Each row of a before or after table is a point. The points were changed in one or more steps. Then noise was added and the rows were shuffled. The steps act on columns, c1 being the first. What was done? A step turns or swaps two columns, mirrors them in a line or flattens them onto one, adds a multiple of one to another, or multiplies or shifts one. Angles are multiples of 10 degrees, from the lower column toward the higher: turns from -170 to 170, lines from 10 to 170 but not 90. Use the fewest steps. Two steps may share a column if one is a turn and the other turns, adds or multiplies; they go together, in the order done. Otherwise the lowest column goes first.

Before (14 x 3)
[-0.14 -0.22 -0.31]
[-0.18 0.28 -0.10]
[-0.15 -0.32 0.75]
[0.02 0.16 0.42]
[-0.08 0.94 -0.29]
[-0.29 -0.36 -0.22]
[0.32 -0.35 -0.23]
[-0.23 -0.47 -0.29]
[-0.10 -0.04 0.33]
[0.36 -0.20 0.60]
[-0.31 -0.50 0.20]
[-0.04 -0.14 -0.17]
[0.17 -0.35 -0.44]
[-0.30 0.11 -0.01]
After (14 x 3)
[-0.13 0.11 -0.25]
[0.20 0.92 -0.20]
[0.39 -0.33 0.15]
[0.11 -0.18 -0.11]
[-0.73 -0.33 0.20]
[0.22 -0.23 -0.28]
[-0.40 0.19 0.23]
[0.16 -0.47 -0.36]
[-0.33 -0.50 -0.15]
[0.47 -0.35 -0.09]
[-0.03 0.28 -0.21]
[-0.35 -0.06 0.10]
[-0.33 -0.22 0.63]
[0.05 -0.38 -0.36]
Steps: turn c1 and c3 by 60 degrees

Before (9 x 6)
[0.03 -0.60 -0.30 -0.38 0.29 0.06]
[-0.31 0.44 0.17 0.01 0.36 -0.25]
[-0.13 0.02 0.61 -0.44 0.04 -0.01]
[-0.12 -0.29 0.35 0.62 -0.60 -0.18]
[-0.03 -0.19 -0.20 -0.26 -0.27 -0.34]
[-0.30 0.37 -0.52 0.46 -0.63 0.68]
[0.34 -0.10 0.09 0.18 -0.21 0.22]
[-0.26 0.39 -0.14 -0.40 -0.17 0.24]
[-0.44 0.23 -0.30 0.11 -0.28 -0.17]
After (9 x 6)
[-0.51 0.37 -0.32 -0.74 0.20 0.68]
[0.63 0.02 -0.11 0.34 0.24 -0.01]
[0.08 -0.11 0.34 -0.27 0.04 0.22]
[0.35 -0.30 -0.12 -0.87 0.06 -0.18]
[-0.30 0.22 -0.43 -0.26 0.15 -0.18]
[0.18 0.44 -0.33 0.23 -0.28 -0.25]
[-0.31 -0.61 0.03 0.49 0.01 0.06]
[-0.18 -0.20 -0.05 0.02 0.38 -0.33]
[-0.14 0.38 -0.26 0.19 0.38 0.26]
Steps: swap c1 and c3; turn c4 and c5 by -140 degrees

Before (8 x 9)
[0.43 -0.04 -0.29 -0.50 0.14 0.02 0.16 -0.11 0.46]
[0.15 -0.25 1.31 0.41 -0.13 -0.12 0.15 -0.16 -0.21]
[0.15 -0.36 -0.14 0.59 -0.07 -0.19 0.38 -0.14 -0.10]
[-0.11 -0.31 0.22 -0.21 -0.21 -0.16 0.01 0.09 -0.04]
[0.73 -0.04 -0.34 -0.42 0.11 -0.48 0.08 0.00 0.06]
[0.27 0.01 -0.36 -0.47 -0.11 -0.21 0.58 -0.16 0.02]
[0.21 0.33 -0.31 -0.42 0.18 -0.45 0.19 0.02 0.36]
[0.28 -0.06 -0.25 -0.35 0.89 -0.17 0.11 0.01 -0.30]
After (8 x 9)
[0.26 0.08 -0.33 -0.20 -0.45 -0.22 0.60 -0.13 0.02]
[0.74 0.21 -0.33 -0.32 -0.24 -0.40 0.10 0.00 0.06]
[0.20 -0.20 -0.35 -0.39 -0.20 -0.54 0.13 0.02 0.36]
[0.14 0.24 1.32 0.36 0.21 0.00 0.13 -0.16 -0.23]
[0.44 0.04 -0.28 -0.45 -0.29 0.01 0.14 -0.10 0.42]
[-0.13 0.33 0.21 -0.01 -0.30 -0.07 0.00 0.09 0.00]
[0.13 0.40 -0.15 0.42 0.41 0.00 0.37 -0.13 -0.11]
[0.26 0.14 -0.27 -0.88 0.32 -0.15 0.16 -0.02 -0.28]
Steps: mirror c2 and c6 in the line at 100 degrees; turn c4 and c5 by 50 degrees

Before (8 x 12)
[-0.27 0.58 0.24 -0.12 -0.54 0.39 0.51 -0.04 -0.13 -0.42 -0.22 -0.22]
[0.35 -0.28 0.25 0.69 0.30 0.46 -0.56 -0.12 -0.07 -0.36 0.03 -0.91]
[-0.66 0.46 -0.13 0.00 -0.57 0.20 0.10 -0.20 -0.34 -0.05 -0.11 0.28]
[-0.15 -0.04 0.48 -0.07 0.28 0.69 0.19 0.36 -0.11 -0.43 0.00 -0.34]
[0.40 0.30 0.25 0.61 0.25 0.19 -0.52 0.11 -0.20 0.04 0.03 -0.52]
[0.19 0.03 -0.08 0.04 0.10 -0.03 -0.01 -0.59 -0.04 0.58 -0.03 0.05]
[-0.39 0.09 0.16 0.16 -0.20 -0.53 0.25 -0.45 -0.02 0.56 -0.11 0.20]
[-0.50 0.58 0.20 -0.17 -0.06 0.12 0.06 -0.32 -0.37 -0.34 -0.28 -0.15]
After (8 x 12)
[-0.22 -0.34 0.16 -0.06 -0.21 -0.52 0.21 -0.45 -0.01 0.57 -0.09 0.21]
[0.03 0.19 -0.08 0.00 0.09 -0.03 -0.02 -0.60 -0.04 0.57 -0.03 0.05]
[-0.15 0.47 0.25 0.11 0.25 0.20 -0.62 0.11 -0.21 0.03 0.03 -0.52]
[-0.66 -0.46 -0.13 -0.01 -0.56 0.19 0.10 -0.19 -0.33 -0.04 -0.11 0.28]
[0.38 0.23 0.25 0.12 0.32 0.45 -0.66 -0.11 -0.06 -0.37 0.02 -0.90]
[-0.63 -0.05 0.23 -0.09 -0.53 0.39 0.52 -0.04 -0.14 -0.43 -0.21 -0.22]
[-0.72 -0.27 0.19 -0.01 -0.06 0.12 0.09 -0.32 -0.36 -0.34 -0.28 -0.16]
[-0.02 -0.16 0.47 -0.04 0.29 0.68 0.20 0.38 -0.11 -0.43 0.01 -0.34]
Steps: turn c1 and c2 by 70 degrees; flatten c4 and c7 onto the line at 100 degrees

Before (9 x 18)
[-0.05 0.01 -0.45 -0.17 -0.16 0.06 -0.33 0.32 0.52 0.26 -0.29 0.29 0.06 -0.35 -0.11 -0.18 -0.25 0.46]
[0.12 -0.35 -0.07 -0.20 0.09 0.46 0.53 0.30 0.44 0.54 -0.05 0.58 -0.40 -0.45 0.03 -0.14 -0.28 0.52]
[-0.37 0.23 -0.22 -0.01 -0.09 0.05 -0.04 0.24 0.29 -0.30 -0.16 -0.46 0.15 0.70 -0.34 -0.01 0.63 -0.27]
[-0.06 0.06 -0.11 0.16 -0.16 -0.02 0.37 0.35 0.34 0.01 0.01 0.02 -0.16 -0.42 0.00 -0.01 -0.21 0.49]
[-0.05 0.34 -0.17 -0.20 0.20 0.19 0.06 -0.40 -0.02 -0.09 0.64 -0.08 0.43 0.26 0.07 0.21 0.19 -0.65]
[-0.31 0.47 -0.03 -0.43 0.43 -0.17 0.31 -0.30 -0.32 0.17 0.44 0.27 0.24 0.64 0.28 0.62 -0.04 -0.30]
[-0.47 -0.11 0.06 0.29 0.06 0.19 -0.47 0.18 0.31 -0.46 0.00 -0.20 -0.07 0.22 -0.04 -0.09 0.34 -0.18]
[-0.13 -0.22 -0.22 0.22 -0.19 0.14 0.17 0.23 0.33 0.23 -0.53 0.45 0.19 -0.44 -0.05 -0.18 -0.24 -0.01]
[-0.03 0.00 -0.07 -0.21 0.70 -0.24 -0.03 -0.46 0.17 0.02 0.19 0.28 0.47 -0.60 -0.19 0.35 0.29 -0.14]
After (9 x 18)
[-0.06 0.01 -0.16 -0.17 -0.20 -0.01 -0.03 0.02 0.60 0.79 -0.24 0.28 0.08 0.44 -0.13 -0.16 0.05 0.46]
[0.12 -0.33 0.23 -0.20 0.08 0.39 0.82 0.04 0.52 1.61 -0.07 0.59 -0.41 0.54 -0.29 -0.15 0.08 0.52]
[-0.12 -0.21 0.08 0.22 -0.27 0.07 0.49 0.03 0.40 0.68 -0.50 0.45 0.19 0.48 -0.14 -0.20 0.08 -0.01]
[-0.04 0.34 0.13 -0.20 0.30 0.17 0.37 -0.34 -0.22 -0.27 0.61 -0.08 0.43 -0.33 -0.06 0.21 -0.03 -0.66]
[-0.04 0.06 0.19 0.17 -0.14 -0.01 0.66 0.14 0.47 0.04 0.04 0.00 -0.16 0.47 0.02 0.00 0.10 0.49]
[-0.01 -0.03 0.23 -0.23 0.71 -0.30 0.26 -0.48 -0.08 0.07 0.06 0.28 0.46 0.27 0.01 0.34 0.59 -0.13]
[-0.46 -0.12 0.37 0.30 0.05 0.13 -0.17 0.00 0.35 -1.39 0.00 -0.22 -0.08 -0.39 -0.16 -0.09 0.12 -0.17]
[-0.32 0.47 0.27 -0.43 0.50 0.05 0.61 -0.10 -0.44 0.50 0.36 0.26 0.24 -0.46 0.33 0.62 -0.45 -0.31]
[-0.37 0.24 0.07 0.00 -0.12 -0.18 0.27 0.05 0.37 -0.90 -0.15 -0.45 0.14 -0.95 -0.30 0.00 0.03 -0.25]
Steps: shift c3 by 0.30; turn c5 and c11 by -10 degrees; turn c6 and c15 by -40 degrees; shift c7 by 0.30; turn c8 and c9 by 30 degrees; multiply c10 by 3; mirror c14 and c17 in the line at 110 degrees

Before (12 x 24)
[0.51 0.00 -0.55 0.21 0.31 -0.06 0.27 0.35 0.35 0.49 0.12 -0.56 -0.41 0.75 0.19 0.03 0.21 -0.16 0.63 -0.01 -0.31 -0.28 -0.08 -0.17]
[0.61 0.16 -0.22 0.30 -0.06 -0.12 0.13 0.36 0.70 0.29 0.00 -0.54 -0.05 0.50 0.34 -0.50 0.24 -0.25 0.23 -0.47 -0.27 0.07 -0.02 0.21]
[0.53 0.48 -0.39 0.09 0.37 -0.13 0.17 -0.02 0.38 0.29 -0.01 -0.84 0.07 0.23 0.16 -0.28 -0.16 -0.08 0.21 0.17 -0.06 0.04 0.23 -0.29]
[0.29 0.28 -0.29 0.01 0.02 -0.40 0.63 0.24 0.48 0.00 0.22 -0.59 -0.34 0.26 0.07 -0.23 0.42 0.17 0.22 0.25 -0.41 0.43 0.30 -0.21]
[0.19 0.07 1.27 -0.26 0.17 -0.03 -0.03 0.19 -0.17 0.36 0.09 0.34 0.24 0.25 0.35 0.03 -0.16 0.06 -0.03 0.01 -0.29 0.12 0.23 0.17]
[-0.40 -0.01 0.35 0.66 0.31 -0.58 0.37 -0.34 -0.39 -0.72 -0.20 0.40 0.33 -0.45 -0.01 -0.49 -0.05 -0.11 0.10 -0.01 0.50 -0.21 -0.27 0.19]
[0.03 0.69 -0.04 0.31 0.30 -0.02 0.26 0.53 0.14 0.12 0.16 -0.14 -0.05 0.12 -0.13 -0.40 0.08 -0.18 0.45 -0.14 -0.11 -0.09 0.21 0.08]
[-0.19 0.21 0.77 -0.32 -0.35 -0.07 -0.34 0.62 -0.58 -0.18 -0.27 0.20 0.38 -0.19 0.79 -0.27 -0.06 0.01 0.05 0.13 -0.29 -0.74 0.16 -0.02]
[-0.36 -0.12 0.88 -0.47 0.22 -0.01 -0.29 0.24 0.14 -0.15 0.47 0.09 0.16 -0.12 0.40 -0.31 -0.20 -0.18 0.09 0.07 -0.32 -0.11 0.09 -0.04]
[-0.05 0.50 0.42 0.30 0.34 -0.47 -0.30 -0.42 -0.21 -0.75 -0.54 0.30 -0.33 -0.18 -0.12 -0.41 0.23 -0.13 0.51 -0.11 0.92 -0.16 -0.30 0.01]
[0.37 0.05 -0.44 0.30 0.18 -0.33 -0.25 0.50 0.02 0.40 -0.14 -0.58 -0.19 0.28 -0.16 -0.44 0.35 -0.37 0.14 0.19 -0.23 0.01 0.06 0.20]
[0.34 0.14 0.70 -0.13 0.19 -0.07 -0.28 0.13 -0.24 -0.31 0.09 0.75 0.00 -0.10 0.54 -0.62 -0.39 0.07 0.34 0.36 -0.14 -0.08 0.14 0.01]
After (12 x 24)
[0.44 0.70 -0.10 0.35 0.08 0.00 -0.27 0.50 0.11 0.14 0.08 -0.11 -0.05 0.13 -0.36 -0.38 0.09 -0.20 0.45 -0.16 -0.10 -0.10 0.22 0.06]
[1.02 0.10 -0.20 0.35 0.08 -0.10 -0.36 0.38 0.69 0.29 -0.04 -0.55 -0.03 0.50 0.26 -0.51 0.27 -0.24 0.21 -0.47 -0.26 0.06 -0.01 0.19]
[0.21 0.16 0.76 -0.31 0.15 -0.04 -0.82 0.68 -0.56 -0.19 -0.23 0.19 0.37 -0.17 0.80 -0.27 -0.06 -0.03 0.09 0.19 -0.27 -0.70 0.18 0.00]
[0.71 0.12 0.69 -0.11 0.23 -0.08 -0.76 0.12 -0.23 -0.30 0.10 0.75 0.01 -0.11 0.21 -0.63 -0.44 0.13 0.31 0.35 -0.12 -0.09 0.12 0.02]
[0.94 0.00 -0.50 0.21 0.16 -0.05 -0.24 0.35 0.35 0.49 0.12 -0.55 -0.39 0.70 -0.14 0.05 0.20 -0.14 0.63 -0.02 -0.35 -0.28 -0.09 -0.18]
[0.79 0.10 -0.42 0.32 -0.05 -0.34 -0.75 0.47 -0.01 0.45 -0.16 -0.62 -0.15 0.30 -0.21 -0.44 0.35 -0.35 0.17 0.17 -0.25 0.00 0.01 0.26]
[0.00 -0.08 0.84 -0.50 0.19 0.01 -0.78 0.26 0.14 -0.17 0.49 0.11 0.18 -0.11 0.11 -0.31 -0.22 -0.21 0.06 0.09 -0.35 -0.05 0.12 -0.07]
[0.33 0.50 0.40 0.31 0.05 -0.44 -0.76 -0.45 -0.23 -0.75 -0.52 0.30 -0.34 -0.15 -0.32 -0.43 0.27 -0.14 0.51 -0.15 0.92 -0.22 -0.32 -0.05]
[0.69 0.27 -0.24 -0.04 0.00 -0.35 0.15 0.26 0.52 -0.03 0.15 -0.59 -0.34 0.30 0.01 -0.22 0.41 0.21 0.23 0.25 -0.43 0.40 0.28 -0.21]
[-0.02 -0.02 0.31 0.66 0.10 -0.60 -0.08 -0.34 -0.38 -0.72 -0.21 0.37 0.30 -0.41 -0.25 -0.50 -0.03 -0.14 0.06 0.00 0.51 -0.23 -0.24 0.20]
[0.93 0.47 -0.35 0.10 0.15 -0.16 -0.33 -0.01 0.39 0.31 -0.07 -0.81 0.04 0.25 -0.22 -0.33 -0.15 -0.08 0.24 0.18 -0.03 0.04 0.20 -0.29]
[0.57 0.09 1.28 -0.25 0.14 -0.03 -0.48 0.25 -0.17 0.42 0.12 0.36 0.23 0.26 0.14 0.05 -0.18 0.04 -0.04 0.02 -0.25 0.14 0.22 0.21]
Steps: shift c1 by 0.40; turn c5 and c15 by -50 degrees; multiply c5 by 0.4; shift c7 by -0.50
